Each row of a before or after table is a point. One or more steps were done to the points. Then noise was added and the rows were shuffled. The steps act on columns, c1 being the first. Write out the steps. A step turns or swaps two columns, mirrors them in a line or flattens them onto one, adds a multiple of one to another, or multiplies or shifts one. Angles are multiples of 10 degrees, from the lower column toward the higher: turns from -170 to 170, lines from 10 to 170 but not 90. Use the fewest steps. Two steps may share a column if one is a turn and the other turns, adds or multiplies; they go together, in the order done. Otherwise the lowest column goes first.

Before (10 x 2)
[[-11   1]
 [-60  16]
 [ -1  17]
 [ -3 -16]
 [ 15 -41]
 [  3 -40]
 [-13 -51]
 [-53  -1]
 [-23 -19]
 [  7  28]]
After (10 x 2)
[[ 13 -10]
 [ 39 -36]
 [ -6  -8]
 [-25 -47]
 [ 43  -7]
 [-20  21]
 [-44 -44]
 [-16   7]
 [ 36 -18]
 [  4 -30]]
Steps: turn c1 and c2 by 60 degrees

Before (12 x 6)
[[ -6  -1   2  17   8  -2]
 [-21  10 -10  -8  -4  24]
 [ 21  -6 -11  11 -15 -11]
 [ -1  37   0 -22  -7  36]
 [ -3   7  19 -11 -33   4]
 [-23  -6 -26  -2  12  -5]
 [ 35 -17  10 -15 -30   7]
 [  4   5  -6  -4 -16 -11]
 [-33  22  14 -31   9  11]
 [-18  20  15  21   1   6]
 [ -3   5  -5  -2  -3  28]
 [  3   0   2  -3  -9   5]]
After (12 x 6)
[[-10  16  -6 -20  12  21]
 [ -4  -8  16 -23  26  -3]
 [ 11  -9 -14  20  12  -9]
 [-10  13 -32  -5 -18   6]
 [ 15   0   7  -4  -2  -3]
 [ -2   8 -14   3   5 -10]
 [ -4   3  -7   2   1   5]
 [-20  56  -5   0   0  36]
 [-17 -25 -30  34  -7   8]
 [ 23  32  -1 -19 -15   8]
 [-33  37   9 -36 -15   9]
 [ -1   8  -4  -1   5  28]]
Steps: swap c1 and c4; multiply c2 by 1.6; turn c3 and c5 by -90 degrees

Before (11 x 11)
[[ -8  -8 -21  -8  -1  -5 -11   3  18   6 -15]
 [ 10  -5  -8  -8  16  -5 -15   2 -10  10  12]
 [  5 -14   8   8 -12  -5 -17 -30 -20 -26   3]
 [ -8   9 -52  -5  -2   0  -6  -6 -19  -7   7]
 [ -2  -5   8  -1 -18 -22 -16   2 -23  -6  12]
 [ -5  19   4   9  -8 -10 -10   7  -1 -21  15]
 [-12  -7  -4   7   3 -35 -11 -11 -14  -1  -7]
 [-11 -13 -27 -12   2  -1  53 -18 -22   6   3]
 [-13  29 -30  -2 -12  -3 -15 -11   4  12  -4]
 [-13  10  11  -7  -1 -18 -15   4 -21  -7  -9]
 [ -2 -14 -10  14   8  -5 -18  11 -10  14  -8]]
After (11 x 11)
[[ -1 -14  -9  14  15  -5 -17  23 -10  21  -9]
 [ -5  19   3  10 -17 -11  -9  13  -1  -7  15]
 [ 10  -6  -7  -7  34  -4 -16   3 -10  17  12]
 [-12  -8  -4   6   5 -34 -11 -21 -15  51  -7]
 [ -8   9 -51  -5  -5   1  -7 -12 -18  -6   7]
 [-11 -14 -27 -11   5   0  55 -36 -22   8   4]
 [ -1  -5   9  -1 -36 -21 -15   4 -22  27  13]
 [  6 -14   8   8 -24  -4 -17 -61 -19 -19   3]
 [-14  10  12  -6  -3 -18 -15  10 -21  20  -9]
 [-13  29 -28  -1 -26  -4 -14 -22   5  16  -4]
 [ -8  -8 -21  -9  -1  -5 -12   6  17  14 -16]]
Steps: multiply c5 by 2; add -1.5 times c6 to c10; multiply c8 by 2

Before (10 x 14)
[[ 11 -12  -2  -4  -7  -2   4   3  -2 -14  17  -3  20  -5]
 [  6  -3  11  -6   1   5   1  -1   5  11 -18  13  -6 -14]
 [  7   2  -4   7  -2  -9  -6  14   4  -4 -16  -6   9 -13]
 [-12  -4   4  -3 -13   0   9  -6  -7  10   3  -3  -4 -17]
 [ -3  -6  -6  -2 -12  -6   6   0   3  13  15  19  11  14]
 [  6 -20  -3   2  18 -18  -3  -4 -26   2   8  -7  10 -13]
 [-12  -8   4  -3   9   5  10  -3  -9   8   5  12  24  -9]
 [  5   8  -2  23  -6   9  -5  -7 -11 -18  10   0  -6   4]
 [ 11   5  -8  -3  16   6  20  -7 -17  14 -16   6   0   7]
 [ -7  11   5   6  -2  -2  14  18 -10   1   3  -8   4  13]]
After (10 x 14)
[[ 11  -3  -3  -4  -6   0  12   3  -2 -14  17  -3 -23 -14]
 [  6   6 -16   2  18 -10  -9  -5 -26   2   8  -7 -21 -39]
 [  6   4  11  -6   1  -5   3  -1   5  11 -18  13   3 -42]
 [  7  -5  -9   7  -2  -3 -17  14   4  -4 -16  -7  -6 -39]
 [ -3  -2  -9  -2 -12   0  18   1   3  13  15  18 -13  43]
 [ 11  -3  -1  -3  16  10  60  -8 -17  15 -16   6   4  21]
 [-13   3   3  -3 -13  -2  26  -6  -7  10   3  -3   1 -51]
 [ -8  -7   2   6  -2  -6  42  18 -10   1   3  -8   4  40]
 [  5  -2   6  22  -6   7 -15  -7 -11 -18   9   0  10  13]
 [-12  -7   6  -3   9   0  31  -3  -9   8   5  12 -23 -27]]
Steps: turn c2 and c13 by 140 degrees; multiply c2 by 0.7; turn c3 and c6 by -50 degrees; multiply c7 by 3; multiply c14 by 3

Before (13 x 24)
[[  8 -10  -4  -2  -8  12  -2   7   1  16  14  -4 -10  14   1  10  13 -11
    4  25  -6  -8 -18  -8]
 [  5   3  -6  -4  -1  -1 -16  -4  -9  -1   0   7  -6  11   0   7   2 -27
    7   8 -15 -15 -19 -11]
 [ -1  10   8   7   6  12 -12  15  -8  18 -27 -20 -18  -5  14  17  -5  -3
   14  -4 -18   1   8   6]
 [ -2   8   2   3 -13   1  -2  -8  14  10   3   3  -3  14 -12  18   1 -14
   17  16   3  -5 -19  -6]
 [ -3 -14  21  -2   4  -8  12  15 -16 -12   0  13  17   4  14  -7   7 -10
   -6 -17   3  -7   5 -12]
 [ 10 -15   7 -14 -12  -8   7  -1 -20  -6  -9   5  24  -7  28   0  18 -15
   -3 -24   4   1  12  -2]
 [ -4 -18   3  -1  -9 -16  10  20 -32   0   1  -7  19  -8   6   1  12 -10
    2 -37  -3   2   8   0]
 [ 14   2  17 -15 -14  14  -8  -2  -2  13  16  10 -11   5 -12   5   2 -17
   -7  -1   1 -12 -29 -14]
 [-13   7  -6   1   2  26 -19  16   5  -1 -22 -26 -23  -2   7   6   6  -5
   21 -10 -17  14   7  -5]
 [  3  -8   7  -4   3  14   4 -19  -8   2  15   4 -13  12 -10  15  -1 -19
  -10   6  -4  -1 -19  -1]
 [  8   7   2  -4 -19   4  -8   1  -6   1   6   2 -11  32  -7  21   9  -6
   -6  10  -7  -4 -13 -10]
 [  8   6  -2   1 -14   8  -8 -12  -6  11  21   7  -6  10 -15   1  -2  -6
   -5  19  -3  -9  -1 -15]
 [  8 -19   7  -9   1  -8   3   1 -13   1   6   4  19   9   9  -8  15   9
    0 -34  -6 -11   4   5]]
After (13 x 24)
[[  6   6   1  -4   4   4  -8   4  13   1   7  -1 -11  31   9  58  11   5
    2  17  -9  -5 -12 -10]
 [  8   6   1   3  14   7  -8  18   8  12  21   6  -6  10  17  42  -2 -31
    0  16  -2  -9  -1 -16]
 [  9 -18   5 -10 -35  -8   5  -9 -10   1   5   3  19  12  -9  31  15  -1
    0  -3  -7 -10   5   4]
 [  4   5  -4  -6   5  -2 -16  30  -4   0  -1   8  -7  11  -3  48   3  -2
   -6   9 -15 -15 -17 -11]
 [  8 -12  -3  -3  23  11  -1   4   6  16  15  -4 -11  14  -2  51  15  24
   -4  12  -6 -10 -17  -8]
 [ -5 -16  20  -2 -18  -9  10  -5 -12 -11   2  13  15   6 -10  33   6  45
   10   4   5  -5   6 -11]
 [  9 -13   5 -14 -29  -8   6  15   3  -4 -10   6  23  -5 -24  41  19   2
   12  16   4   0  14  -2]
 [ 13   1  15 -18  -3  14  -8  18  10  14  14  12 -11   7  10  46   1  -1
    4   8   4 -13 -31 -14]
 [  0   9   7   7  -4  14 -12 -12  -9  19 -27 -22 -19  -4 -17  60  -5  43
   -8   2 -17   1   7   7]
 [ -1   7   1   3  18   1  -3  22  16   9   2   2  -4  14   6  58   0 -18
  -21  -1   6  -6 -20  -4]
 [  2  -8  10  -5   3  15   3  36  -6   1  15   3 -11  12  12  53  -2 -48
    4   7  -5  -3 -20  -3]
 [ -4 -17   5   0 -43 -16   9 -13  -9   0   2  -6  20  -7  -6  39  13  59
    0  17  -3   2   8  -1]
 [-13   8  -6   1  -8  25 -20 -12   0   1 -21 -27 -25  -1 -13  48   5  46
  -19  -9 -17  13   8  -3]]
Steps: turn c5 and c9 by -60 degrees; turn c5 and c20 by -70 degrees; multiply c8 by 3; turn c8 and c18 by 110 degrees; turn c15 and c19 by 160 degrees; shift c16 by 40
